Each row is a point. To make a cloud, some directions were put in groups of two or more. Within a group, all points are equally far from the middle, so they leave a hole (a ring in 2 directions, a hollow ball in 3). The other directions are filled evenly. Then the cloud was stretched, turned, moved and blurred a little. Count the holes, and give their numbers of directions, smallest first.

Cloud (14 x 2)
[-.31 -.34]
[.24 .14]
[-.29 .29]
[-.04 -.46]
[.21 .18]
[-.09 -.46]
[.05 .32]
[.11 -.42]
[.22 .17]
[-.40 .13]
[.00 -.46]
[.27 -.20]
[-.42 .06]
[-.35 .24]
Holes: 1 (2)

Cloud (20 x 3)
[-.32 .45 .32]
[-.08 -.16 .16]
[-.01 .17 -.02]
[-.49 .22 .28]
[-.35 .30 -.01]
[.00 -.31 -.20]
[-.43 .28 .04]
[.22 -.19 -.18]
[.05 -.20 .34]
[.45 .06 -.05]
[.22 .04 -.23]
[-.34 .33 -.04]
[.54 .01 .09]
[.35 -.56 .38]
[.25 .09 .52]
[.62 .00 -.04]
[-.01 -.16 -.38]
[.26 -.37 .03]
[.18 -.40 .34]
[.29 .06 .24]
Holes: 0

Cloud (29 x 4)
[-.23 .28 .11 .39]
[.12 .09 -.10 -.67]
[.28 .18 -.38 -.58]
[-.36 -.23 .04 .07]
[-.40 -.19 -.48 -.17]
[-.01 .36 -.09 .14]
[-.28 .18 -.36 -.13]
[.14 .13 -.23 -.61]
[-.09 -.13 .07 -.31]
[-.13 -.25 -.34 -.13]
[.17 .08 -.22 -.63]
[.13 .24 .06 .39]
[-.16 -.12 .21 -.20]
[-.26 .20 -.16 -.34]
[.12 -.07 .12 .04]
[-.44 -.30 -.12 .22]
[-.09 -.04 .01 -.52]
[.13 .02 .13 .28]
[-.18 .35 .04 -.27]
[.08 .38 .09 -.59]
[.16 .50 .17 -.39]
[-.40 -.18 -.49 -.18]
[-.01 .28 -.05 -.54]
[-.06 .12 .11 .47]
[-.45 -.29 -.41 -.08]
[.31 .48 .00 -.11]
[-.22 -.08 .27 .25]
[.13 .31 -.13 -.54]
[-.11 .16 -.02 .55]
Holes: 1 (2)

Cloud (48 x 6)
[.02 .33 .12 .24 .11 -.53]
[-.18 -.15 -.46 .08 .20 -.05]
[-.27 .10 .16 .57 .09 -.17]
[.00 .43 -.05 -.19 -.20 .10]
[.06 -.20 .16 -.13 .43 -.04]
[-.05 .24 -.41 .13 -.13 -.17]
[.04 -.05 .03 .65 -.22 -.09]
[.03 .59 -.10 .19 .39 -.30]
[.22 .04 -.13 .03 -.30 -.86]
[-.22 .69 -.03 .20 -.15 -.17]
[.67 -.21 .01 .01 .09 .06]
[-.11 .17 .17 -.17 .17 .26]
[-.25 -.29 -.43 .49 .19 .43]
[-.36 .08 -.02 -.08 -.42 -.03]
[.03 -.21 -.03 -.16 -.09 -.10]
[.11 .17 -.44 -.28 -.32 .28]
[.50 .18 -.10 .37 .12 -.45]
[-.14 -.05 .13 .59 -.33 -.31]
[.01 .18 -.45 -.19 .26 -.19]
[-.03 -.46 .12 .46 .34 .11]
[.47 .02 .29 -.10 .08 -.08]
[.10 -.73 .19 .07 .24 .15]
[.01 -.36 .14 -.18 .44 .17]
[.15 -.02 -.04 -.34 .29 .11]
[-.45 .00 .20 .19 -.32 -.26]
[-.46 .20 .23 .26 .29 .35]
[.30 -.40 -.54 .12 .00 -.46]
[-.18 .07 -.19 -.11 -.50 .03]
[.19 -.39 .29 -.19 -.39 -.16]
[-.07 -.34 -.24 .43 -.28 -.28]
[-.18 .35 -.14 -.08 .19 .21]
[-.08 -.17 .34 .24 -.38 .40]
[-.22 .05 .35 .41 .28 .63]
[.17 -.45 -.13 .48 .16 .07]
[-.08 -.57 -.08 .13 -.42 -.29]
[.12 .01 .12 .30 .07 .45]
[-.27 .21 -.36 .32 -.02 .18]
[.02 -.25 -.20 .07 .19 .72]
[.04 .05 .31 .36 -.27 .41]
[.32 -.26 -.45 .07 -.16 -.53]
[-.34 -.07 .44 -.09 .15 .01]
[-.49 -.26 -.40 .38 .25 .25]
[-.13 .02 -.41 .02 .15 .07]
[-.32 -.06 -.05 -.25 -.24 .33]
[.07 .10 .20 -.24 -.45 -.42]
[-.47 .02 -.19 .37 -.05 .05]
[.02 -.41 -.34 -.09 -.24 -.12]
[-.02 -.07 -.14 .01 -.37 .56]
Holes: 0
